Rows are points. Each table stands for the endless flat space through its points: a line for two points, a plane for three, and so on. The two share one point or none. Which?

First (2 x 3):
[[-18  15 -27]
 [ -8  25 -12]]
Second, 2 rows:
[[ -9  14 -22]
 [-17  34 -18]]
They share: no point

First (3 x 4):
[[-10  12 -16  16]
 [-16  12 -22   7]
 [-14  18 -18   8]]
Second (2 x 4):
[[-16  15  -4  30]
 [-11  25 -24   5]]
They share: no point

First, 3 rows:
[[ -1  14  18  11 -11  -1   5 -25]
 [  0  10   7  19 -13  -5   0 -27]
 [  4  16  23   9  -7  -5   8 -21]]
Second:
[[ 26   5  23  38 -20  -7   8 -18]
 [ 26  33  31  11   1  -6   9 -25]
 [ 18  31  12  -2  12 -32   6 -18]
 [ 18   3  31  31  -9  -6  11 -11]]
They share: [ 18  15  19  16   0 -21   8 -14]

First, 4 rows:
[[ -2  41  -8  -6 -11  10 -23  -4  16]
 [-18  33   6   5 -10  17 -15  10  10]
 [-30  15   3  23   0  13  -6  11 -10]
 [-38   2   1  36   8  12   1  12 -25]]
Second (2 x 9):
[[-27  24 -24  24  -6  -1   4  14  -6]
 [-21  22 -12  18  -2   7  -6   6  -6]]
They share: [-18  21  -6  15   0  11 -11   2  -6]

First (5 x 11):
[[-42   1  21  -3 -13  12   1 -11 -53   9  48]
 [  4  -1  13  -7 -29 -27 -14  41   9 -16  -1]
 [-16 -26  30  21  15  -2  -5  12 -19   2   3]
 [-22   6  18  -1 -24  -8  11  -7 -42  15  30]
 [-12  15  10 -18 -46 -19  -3  18 -19  -4  26]]
Second:
[[-29   7  14  17 -13 -23  -3  21 -18  17  22]
 [-28  -3  12  12  -9 -15   5  13 -22  14  25]
 [ -9 -13  10  -3  -9  -7  13   5 -22   1  18]]
They share: [ -6   2  13   2 -16 -19   1  17 -15   3  11]

First:
[[  1 -33  -5  10   0   6  22 -17  33  -7   4  29 -22  -3]
 [-24 -13 -25 -10 -25  16  17 -12   8  -2  -6   4  -7 -18]]
Second (2 x 14):
[[-23 -16 -25   2  -1   7  23 -20  23 -16 -14   3 -10 -11]
 [ -7 -36 -13 -10 -21  15   7 -16  15   8   6  27 -14 -23]]
They share: no point

First, 7 rows:
[[  8  13 -28 -11   1  16  24 -14 -38   8 -26  20   5 -11   5   5  12  -7]
 [ 39 -26 -32 -37 -16  19  10 -49  24 -19 -19   0  -8 -20  -6 -44 -41  -5]
 [ 20  11 -13 -51  19 -17  18 -13   8 -14   6  24  12   3  22 -36  -6 -22]
 [  6  13 -10 -11  24  -7  15  -4 -18  -7   1  21   5  13  21 -17  15 -14]
 [ 18   2 -26  22  -6  34  42 -15 -34  13 -44  16   6  -9   3  -2  14  -6]
 [ 20  37 -25 -54  14 -27  14 -16  29  15 -10  32  37 -18  16 -12  12 -27]
 [  6   9 -27  -4   5  22  19 -20 -35  14 -33  37  -5 -18  -2   6  13   2]]
Second (4 x 18):
[[ 23   8 -35  -2   5   2  38 -24 -15   4 -30  13  18 -11  31 -18  -1  -7]
 [ 20  34 -30  -8  -2  16  21 -10  25   5 -23  16  11  -5  18 -19  20 -23]
 [ 19  32 -23 -14   0  13  12  -9  32   4 -16  17  10  -3   9 -19  21 -25]
 [ 23  32 -32  -3  -6  18  28 -12  13   7 -28  13  15 -11  24 -15  20 -17]]
They share: [ 20  10 -21 -15   8  -1  17 -19   8   2 -15  16  14  -5  11 -19   5 -15]

First:
[[ -7   9 -10 -11  22 -13 -13  14  -6 -16  -9  23  18   1  -3  32  20  -6
    8  -4]
 [ 23  13  -2  25  16  11   1 -24  28 -24 -23 -17   6 -39 -35   2  -6 -20
    6   2]
 [  9  25  -6 -31   2   7 -29  18   2 -36   7  15  18  -7 -23  24  32 -14
    4  -8]
 [ 31  39  -2 -11  -9  38 -19   7  14 -22  20   0  16 -17 -29 -10   6 -40
   -2   1]
 [ 19  24   5  -4  -9  31 -25  21  -4  -7  13  12  17  -9 -10 -12   9 -26
    1  14]]
Second:
[[ 14  24 -14 -11 -15   3 -18   2  12  -6 -13  -1   1  -8 -25  -8   4 -32
   14  25]
 [ 15  23  -8  -9 -10   8 -20   6   8 -10 -10   3   6 -10 -21  -4   8 -28
   12  20]]
They share: no point

First, 5 rows:
[[ 21   6   7 -39 -31 -15   0  20 -19 -17 -25  -5  -5 -18  -4   3 -10  19
    1 -36   9  -3  -5   3]
 [ 16 -14 -12  -2  -1  21 -20  -1 -10  -6   1  10  24 -20  17 -13  -8   5
   27  -1 -14  20 -10  -5]
 [ 20 -19 -13 -22 -19   0  -4  32 -16  -4  -3  -5  17 -22  20 -23 -33  -6
   29 -26  17   1 -21  -4]
 [ 14 -19   2 -25 -22 -15 -13  14 -28 -16 -21  10  -1 -31  14 -14 -21  -6
   32 -11  20  -5 -12  -1]
 [ 16   3  -1  -3   2  22 -25 -27 -13 -21 -13  18  11 -14  -7   9  24  33
    3   3 -35  25  12  -5]]
Second (6 x 24):
[[  7 -21  -7  -8   9   5   3  19  -6 -21 -15  24 -11 -22   2   3  -4  40
   -2 -19  -1   2 -21  -2]
 [ 26 -12 -24  -3  -3  12  -8 -19 -11 -24 -13  29  12 -44  26 -18   7  14
    5   0 -14 -14   2 -36]
 [ 20 -36   5  -2  -7  17  -1 -18  -2 -19 -38  28  22 -26  -9  -5 -20  18
  -10  21 -12  -1  -8 -27]
 [ 28  -8  21 -32  -1 -13 -18 -17 -28 -10 -26   0  12 -18 -27   3  16  25
   26   3  -7   0  20  -5]
 [  5  -8 -23  -3 -19  29 -19 -12 -14 -25 -21  29   9 -18  21 -10  -9   0
  -12  -4 -22  16  -6 -22]
 [  9  -4 -26  -4  -3  11 -24 -10 -12 -27 -11  21  -4 -21  20 -17  10  14
   -7 -12 -21  -1  -3 -25]]
They share: no point

First, 2 rows:
[[ -9 -13   4  12 -15   4  31   0 -19  24  -3 -30 -29  -3 -13  32 -10   1
  -30 -17  30 -29  -3  34]
 [ -4  -3  24  22 -20 -16   1  25   6   9 -13  -5  -4 -33   2   2 -15 -24
  -15   8   0 -14  -3   9]]
Second, 5 rows:
[[ -8  -1  17  19 -17  -9   0   2  -4  20 -25 -21 -30 -16   6   6   3 -14
  -26   0  34 -12   1  26]
 [ -4 -34 -11  43 -30   1   2  11 -39  13  -9  -3 -17 -24 -14   3 -15   8
   -9  -4  21 -21  -6  25]
 [  2 -17  19  25 -19 -17  25  38  10  15  12   7   9 -28 -15  25 -31 -20
  -27  -9 -18 -34  -3   9]
 [  9 -17  17  28 -19  -5  29  34   9  21   6  -1   6 -26 -18  22 -35 -27
  -22  -6 -13 -43  -9  16]
 [ -6 -14  18  20 -19 -20  19  32   3  10   9   3   3 -27 -10  23 -23 -12
  -26  -8 -11 -23   0   8]]
They share: [ -6  -7  16  18 -18  -8  13  15  -4  15  -9 -15 -14 -21  -4  14 -13 -14
 -21  -2  12 -20  -3  19]
